Every row gives one point. Any point is a mix of the corners, with weights that add up to 1. It lies inside the corners' shape when no weight is negative. Say inside or outside, and name the corners with a negative weight.
In the rows, zero is written as 128.

Corners:
(1): [167 104]
(2): [176 213]
(3): [98 93]
Points:
[117  88] => outside (2)
[129 118] => inside
[169 194] => inside
[138 151] => inside
[185 140] => outside (3)

Corners:
(1): [153  62  69  47  75 127]
(2): [ 76 150 190 182 169  76]
(3): [125 240 102 142 228 176]
(4): [ 90 116  92 131 101 189]
(5): [116 226 115 195 149 121]
(6): [167  62 157 118 114 169]
(7): [ 81 165 138 121  70 121]
Points:
[131 117 149 142 131 140] => inside
[121 140 103 107 104 147] => outside (2)
[133 128 107 116 103 164] => outside (2)
[133 123  92 102 104 159] => outside (2)

Corners:
(1): [123 102  89  63 115 168 115  64 164 125 105]
(2): [ 98 152 125 114 166  88 186 149  95 167 113]
(3): [110 173 183 150 108 152  97 145 134 141 160]
(4): [156 100 118  95  50 124 158  96 243  99 122]
(5): [175 141   7 161 175 114 169 121  63  68  95]
(6): [ 97 138 137 130 152 124 122 136  70 118 158]
(7): [161 140 137 173 127 144 154 131 115 155  97]
(8): [163 122 108 108 135  99 140  88 172 138 145]
(9): [153 168 160 150 139 160 135 131 114 127 168]
(10): [160 164 131 154 107 110 153 184 101 121 141]
(11): [ 84 147 154 146  87 180 120  97  99 169 171]
(12): [103 131 125 110 142 172  78 148 136 101 190]
Points:
[144 138 119 124 129 125 137 131 138 117 137] => outside (11)
[127 134 141 120 109 141 130 121 145 133 147] => outside (5)
[137 155 134 142 125 141 131 136 116 135 141] => outside (4, 6)
[136 152 150 141 143 132 127 136 116 149 139] => outside (4, 5, 11)
[139 133 115 123 114 139 136 117 147 115 135] => inside

Corners:
(1): [132 146  57 200 110  53 156 105 118 189 148  91  83 118]
(2): [183 149 170 228  89 102  51 155 159 142 122 152 186 137]
(3): [116 163 125 236  58  60 200 200 167 205  86  31  79 203]
(4): [199  93 144  85  82 135  59 113 110  64 150 136 104 172]
(5): [ 83 142 154 105 159  91  57 168 120 171 135 141 178 176]
(6): [ 78 130 109 141  84 167 177  55  66 150 202 101  78 192]
(7): [140  57 118 105 108 183 138 189 150 134 175  58  61  79]
(8): [184  88 159 219 190  89 129  49 143 163  91 164 167  68]
(9): [179  91 193 190  75  69 177 123 123 178 153 125 178 160]
(10): [205 192  59 114 207 134 138  95 100  57 124 156 179 101]
(11): [151 144 156 132 165  63  92 115  73  48  95 146 166  80]
(12): [134 166 196  91 183  73 110  95 119 122 166 141 117  97]
(13): [194  60 159 193 108 188 118  94  61 118 217 159  71 131]
(14): [ 81 111  82 122  82 143 142 196 162 133 110 135  80 128]
(15): [131 135 200 115 121  78 101 142  68 189  84 106 102  74]
Points:
[142 143 126 149 140  95 119 101 112 139 128 114 125 126] => outside (9, 13, 14)
[139 134 115 140 126 133 141  99 100 125 155 121 117 140] => inside
[150 127 145 154 120 100 130 123 120 139 129 118 112 120] => outside (5)
[168 121 133 183 121  92 130 109 111 152 130 118 136 126] => outside (12, 14)
[144 133 155 162 131 105 130 119 108 140 133 145 141 127] => outside (1, 4, 7)

Corners:
(1): [183 152 225 152  66  77 196 101  78 127 124  71 112  50 132 112 174 129
 112 196]
(2): [172 118 220 241  65  72 191 136 186 166  67  71 160 144 102 142 134 233
 171 160]
(3): [192 130  93 122  57  67 147 162 116 139 150 112 158 142 111  85 147  66
  96 130]
(4): [169 111 106 195  87  80 116 145  46 138  84 159  92 164 170  97 182 117
 119 173]
(5): [206  87 149 220 101 170  69 168 105 180 213 118 164 171  94 179 112  45
  94 158]
(6): [119  78 171 133  97  61 132 138 118 148 101 125  40 110  99 138 109 104
 164  75]
(7): [164 115 198 133  44  80  56 140 136 149 195 151 122 132 128 146 135 204
 120 172]
(8): [179  93 110 127  55 189  70 184  98  99 213  99 164  66 134 163  83 134
 153  76]
(9): [ 66 109 137 153 169  62 158  86  57  95 113 196 131 105 116 142 111  79
 140  85]
(10): [216 160 182 153 155 126 134 164  43 147 185 130 165 157 128 181 201  45
  67 164]
(11): [209 155  73 213 138 157  72 171 166 174 115 129 148 124  85 116 135  74
  80 161]
(12): [143 121  77  92 146 107  73  87 164 130 109 109 134 132 101 160 194  38
 153 126]
(13): [ 97 106 203 219 152 103 157 179 199 143  91 195 119  48  37 179  82  22
 219  96]
(14): [ 52 119  73 105  38 153 112 155 157  87 110  72 147 109 119  88  95 167
 154 130]
(15): [ 71  75  23 141 106 137 100 127 161 178  78 146 139 133 171  83 138 117
 111 171]
(16): [ 73 144 121 191 101  99 180 126 137 106 158 129 133  84 156 172  63 150
 159  70]
(17): [159 119 148  74 110  89 187  46  57 120 151 170  78 165 147  82 202  79
 102 101]
(18): [147  94 108 123  71 185 129 165 161 109 163 171 174 109  85 198  52  88
  88 101]
(19): [179 140 139 160  45 219 149 162 105 221 223 138 232  70  66 201 112  80
  69 162]
(20): [186 137 155 149 133  95 136 173 101  84 154 121  44  76 112 111 121 124
 179 169]
(21): [ 82  98 209  94  98  80 164  61  64 184 122 229 167 122 192 160  80 117
 138 131]
Points:
[142 118 134 158 105 116 135 140 123 142 128 136 135 110 110 138 123  92
 132 128] => outside (7)
[110 138 187 152 113  80 157 103 113 139 109 149 120 107 115 141 149 117
 146 133] => outside (3, 5, 8, 15, 18, 20)
[139 115 179 142  88  94 134 129 108 120 141 140 123  98 103 125 133 113
 170 145] => outside (6, 10, 11, 15, 16, 18)
[154 120 153 153 107 112 135 134 100 137 149 146 126  97 117 147 129  81
 122 134] => outside (2, 14)
[150 121 141 161 103 122 125 135 112 143 138 140 130 112 120 141 128 108
 124 144] => outside (3)
[163 116 124 167 112 132 100 161 113 140 146 130 137 111  96 143 137  69
 116 149] => outside (2, 16, 17, 21)
[107 119 177 122  95  74 168  98 107 136 114 150 125 117 151 110 127 144
 138 116] => outside (4, 5, 12, 18, 19, 20)

Corners:
(1): [206 117 120 113 101  77 111  98 157  57 112  66 150 206 156 122  63  96
 201 158]
(2): [155 117 130 124 159 119 201 196 121 121 105  61  96 180 135 101 150 183
 173  91]
(3): [188 152 164  90  80 168 145 129 110 154 174 103  80 172 193 114 125  83
 125 220]
(4): [ 94 124 141  97  76 174 203 136 194  95  86  93 216 107 156  74 157 153
  80 116]
(5): [150 179 125 132 102 187  80 133 113  59 120  87  80  42  73 155 127 180
  71  94]
(6): [129 152  98 159 150  96 173 135  90 157 194 159 111 133  81 145  45 160
  67 172]
(7): [ 85 184 135 135  95 100 143 154 123 138 110 151  97  38  74 114 149 161
 111 178]
(8): [101 114  81 115 148 100 140 162  94  43 202 165 154 115 179 139 113 145
 144 104]
(9): [ 65 152  84  75 144 178  69  89 134  74  71  96 138 117 196  58 153 153
 180  85]
(10): [146  56 170  66 135  76 114 186  76 140  88  63 181  89 184  78  91 186
 163  69]
(11): [100  72 157 193  61 140 153 130  79 126 174 105  88 124 156  74 127 191
  82 207]
(12): [ 92 170  75  86  69 134 146  62 155  65 210 120 140 134 178 161  81 153
  66  84]
(13): [ 91 124 111 145  89 128  98  52  94 111 108 149 173 171  70 152 150 124
 128  84]
(14): [140 182  37  89  71 103 145  57 109 174  99  79 100  92 163 154  36  81
 149 199]
(15): [174 126 155 131 115 169 172 124 136 130  79 128 142 165 139 127 116 169
 178 150]
(16): [145 104 182 141  82 111  89 115  90  64 126 132  62 160 177 203  66 157
  72 171]
(17): [188 146  50 162  93 126  60 157 111  70 190 151 118 155 178  88  82 157
 103 100]
(18): [ 43 138 129 164 179 138 190 165 160 139 203 135 109 106  79 224 142 155
 165  92]
(19): [103 209  63 128  81 151  67  79  74 106 133  62 155  68 170 103 129 187
  94 160]
(20): [121 169 104 219 175  96 193  88 134 120 160 135 126  55 117 204 151 199
  50 108]
(21): [173  94 143 104 166  46  86 126  96 131 198 170 123  59 103 215 120 197
  43 199]
Points:
[120 155 113 134 105 152 154 109 144 116 127 112 137 118 120 128 135 154
 109 135] => outside (8, 10, 16)
[166 138 145 125  72 125 107 136  89 156 133  90 105  93 137 122  75 149
  95 221] => outside (2, 8, 9, 12, 13, 20)
[135 128 125 156 113 116 133 132 111 121 132 114 126 111 108 144 112 169
 107 133] => outside (3, 8, 9, 12)
[ 70 144 115 127 112 131 146  93  87 145 137 115 139 113 160 133 112 152
 141 135] => outside (1, 2, 4, 5, 17, 21)

Corners:
(1): [144 119 165 110 148 176  71 172 114 111 150 168 148 162 118  89 135 160
 141 116]
(2): [ 99 157  97  95 116 186 123 102 112 123 146 118  43 136  96  92 161  93
  56  91]
(3): [142 176 126  99 166  89 137 108 172 111 132 166 120 154 132 174 148 159
 153  94]
(4): [147  93 122 123 139 127 123 146 135 136 120 215 147 123 144 122 209 137
 149  84]
(5): [144 158 156  98 124 149 161 111 139 143 135 165 163 143 122 137 168  57
 152  82]
(6): [139 165 121 138 155 162 123 172 118 134  94  90 157 135 112 151 135 156
 153  78]
(7): [146 125 121 116 160 175 133 125  82 119  98  88 147 130 127  55 129 124
 153  92]
(8): [124 141 130 118  35 116 112 115 131  96 114 171 159 133 113 132 146 142
 143 181]
(9): [ 91  89 221 110 119  86 134 173 126 141 122  98 166 142 111 137 172 145
 168  87]
(10): [154 135 173 105  74 148 141 114 104  56 216 110 157 119 198 145 161 137
 162 115]
(11): [139 139 107 114 131 141 149 139 106 104 135 106  66 145 126 133 103 156
 125 132]
(12): [113 109 107 102 163 124 118 128 129 100 189 125 150 103 136  95 186  30
  78  75]
(13): [145 121 129 141 148 122  68 112 116 137 129  95 134 119 124 137 111 149
 151 212]
(14): [176 179 116 128 144 147 162 159 244 144  97 132 154 137  99 134 119 151
 134  98]
(15): [130 173  86 142 146 171 144  94 133 108 112 104  29 153 158 145 130 128
   7  74]
(16): [153 161 143 146 162 146 120 150  98 151  98 144 162 165 119 106 145 166
 155 219]
(17): [ 46 152 128 106 153 170 137 112 142 123 100 121  71 191 153 158 126 152
 167 110]
(18): [149 112 150 165 147 167 125 131 105  97 141 127 152 111 111  95 155 115
 145 125]
(19): [144  20 123 102 144 151 144 122  99 144 143 120 151 136  99 123 173 162
 128 152]
(20): [ 99 155 128  88 168 146 146 121 111 160 129 182 141 109 169 137 116 161
 138 120]
(21): [123  92 138 166 141 147  93 122  78 153 182 102 164 149 132  83 138 152
 147 135]
Points:
[131 144 152 126 131 143 116 135 127 121 151 144 156 136 134 121 153 131
 150 123] => outside (7, 11, 15, 19)
[124 168 143 132 139 131 130 121 142 121 131 133 147 135 148 151 133 137
 140 135] => outside (1, 2, 4, 7, 11, 19)
[130 128 138 120 136 133 126 131 126 127 137 130 142 142 135 131 146 142
 142 119] => outside (2, 18)
[135 151 121 119 143 154 108 135 123 112 127 138 132 132 128 116 132 138
 142 136] => outside (5, 9, 15, 19, 21)
[115 139 134 123 135 143 129 126 124 124 137 122 140 125 138 116 153 106
 123 103] => outside (1, 3, 11, 19)
[127 135 129 114 137 149 135 139 126 118 124 125 125 137 123 126 150 139
 127 102] => outside (5, 13, 21)

Corners:
(1): [140 112 102 149 135 105 139 121 141 117 140 145 144 140 136 107 126 130
 109 133]
(2): [100  98 121 150 131 166 135 122 153 131 166 124  97 136  86 123 101 127
 149  54]
(3): [166 113 115  89 148 176  90 123 100 126 165 157 109 133 156 152 134 170
 112  87]
(4): [119 144 117 139 135 102 149 110 159 164 135 136 150 113 121 147 105 127
 156 118]
(5): [115 115 139 101 144 128 149 130 148 136 145 137 142 116 127 111 162 139
 138 145]
(6): [117 133 155 164 116 132 127  73 141 134  59 146 136 132 103 113 178  95
 117 146]
(7): [136 131 112 101 120 119 141 112 152 123 162 123  88 145 114 118 121 162
 138 116]
(8): [162 107 101 107 144 111 130 118 129 141 138 147 153 142 119  98 151  99
 109  97]
(9): [ 98 136 117 132 134 141  86 115 154 137 145 147 146 124 148 150 144 125
 130 142]
(10): [124 120 116 111 138 123 134 127 154 104 143  88 155 112  85  90 121 100
 124  73]
(11): [ 74 137 113 131 150 139 103  31 162 123  17 150 147 102 105 173 137 135
 138 154]
(12): [120  66 143  99 133 148 134  58 139 105 162 135 156 123 126 167 115 110
 124 118]
(13): [148 135 101 105 115  81 169 126 107 154 143 149 148 154 126 102 121 120
 152 118]
(14): [ 88 116 150 144 138 162 102 151 138 133 147  79  18 109 148 162 183 153
 124 155]
(15): [118 133 105 134 106 107 110  61 152 141 136 130 157 132 145 115 119 118
 122  26]
(16): [159  63 128  98 131 131 102 136 108 128 157 139 134  81 109 116 142 132
 117 114]
(17): [141  95 109  67 166 249  93 151  94 158 168  85 124  78 105 114 174 115
 130 123]
(18): [152 127 130  87 150 129 141 110  92 164 137 162 154 119 113  94 106  94
 114 109]
(19): [106 116 138  96 119 139 137 120 131 141 151 100 107 113 128 154 162 136
  91 112]
(20): [132  98 132  87 122 187 125 143 139 130 146 134 122 127 158 123 138 110
 111 122]
(21): [122 124 117 144 140  94 101 137 161 123 118 114 143 156 137 121 130 153
 116 142]
Points:
[145 122 107 101 142 123 135 133 126 140 146 144 141 132 118 108 120 130
 136 121] => outside (6, 12, 14, 15, 19)
[132 111 121 118 133 126 123 109 136 132 127 135 153 121 128 127 145 122
 119 125] => outside (2, 7, 14, 18)
[122 113 121 113 134 138 121 121 138 132 140 126 126 122 131 133 134 135
 123 120] => outside (6, 8)
[120 117 124 121 130 135 133 122 142 135 151 123 128 130 124 121 136 119
 127 116] => outside (3, 11, 16)
[127 113 111 119 145 133 119 124 144 123 151 127 128 125 119 134 128 145
 138 118] => outside (6, 15, 18, 19, 20)
[123 112 125 116 134 137 124 118 138 127 140 117 126 117 115 123 138 123
 123 108] => inside
[143 110 116 110 127 138 139 117 129 135 163 142 152 124 122 105 118 116
 134  93] => outside (8, 11, 14, 19, 21)
[128 120 124 120 135 129 129 111 133 139 132 137 136 126 120 120 131 120
 123 117] => inside

Corners:
(1): [133 122 177 105 114  91 150 184  98  94 151 156 115 146 121  92 140 122
 168  90]
(2): [128 126 232  35  84 141 110 225 158 121 103 135 127 103  85  94 113  99
 157 119]
(3): [149 154 155 124 108 169 111 119 163  93 132 109 140 126 101 137 113  59
 125 145]
(4): [175  88 133 149  53 221 213 164  86 117  87 116 139  87 129 108 100 149
 104 167]
(5): [241  46 153  95  48 189 153 170 100 131 139  50 159 144  98 140 115 116
 180  95]
(6): [110 142  64 192 157 111  14 145 152 191 159 180 163 165  80 118 136 222
 132 116]
(7): [ 79 143 117 121 153  97 119 136  96 125  79  82  82 171 126 109 185  99
 102 176]
(8): [160 110 208  88  55 186 192 187  84 136  65 141 150 164 108  93 183 146
 122 132]
(9): [114 139  60 100 162  41  90  92 163 108 197 124 113 158  67 155 174 180
 105 126]
(10): [130 149 112 101  99 102 141 141 131 115 114 165 111 197  83 171 144 197
 161 182]
(11): [ 96 158 177 106  50 108 168 158  87  83 157 118 159 159 161 126 163 182
 121 106]
(12): [111 106 108  91  81 146 137 142 186 135 107 149 123 106 194  53 186 131
 123 159]
(13): [145  86  97 177 130 110  81 165 128 114 127 195 106 142 117 167 111 170
  75 104]
(14): [182 170 147 111 179 133  48 119 140 172 169 111 112 141  87 113 133 167
 164  84]
(15): [110 146 209  58  80  83 180 151 123 197 102 183 158 136 177  96 159 167
 148 112]
(16): [249 134  52 145 160 165  88 203 154 121 159  96 156 114  81 146 106 112
 111 152]
(17): [158  90 179  76 141 100 134 195  64 100 151 177 137 168 163  64 136 135
  99 178]
(18): [170 125 236 106 166 106 137 187 146 158 167  88 162 108 112  99 112 145
 198 118]
(19): [109 120 120 141 117 129 126 145  72 121 134 188 107 121 163 136 201 139
 110 157]
(20): [167  73 101  81 144 115  96 145 161  93  81 125 159 102  86 167 189 127
 119  58]
(21): [146 108 173 119 177 205 214 189 136 200 179 159 116 154 167 110  79 194
 156  61]
Points:
[154 116 139 118 120 138 134 152 124 133 135 131 137 140 122 123 141 147
 135 118] => outside (2)
[152 114 155 108 120 129 132 164 117 128 133 135 136 136 122 114 145 144
 134 129] => inside
[144 112 135 118 124 118 116 161 124 127 131 152 133 140 119 124 139 152
 122 119] => inside
[140 118 156 113 114 133 136 155 114 129 133 137 131 145 117 126 140 147
 137 123] => outside (12, 16)
[148 135 144  83 122  83  71 157 172 114 155 130 144 134  89 122 134 137
 154 111] => outside (4, 7, 8, 19, 21)
[142 127 152 107 114 125 131 158 118 126 133 132 134 143 116 124 140 146
 133 122] => outside (12)
[140 125 150 137 137 173 120 167 113 164 108 146 119 120 147  85 140 123
 106 163] => outside (1, 5, 9, 10, 11, 20)
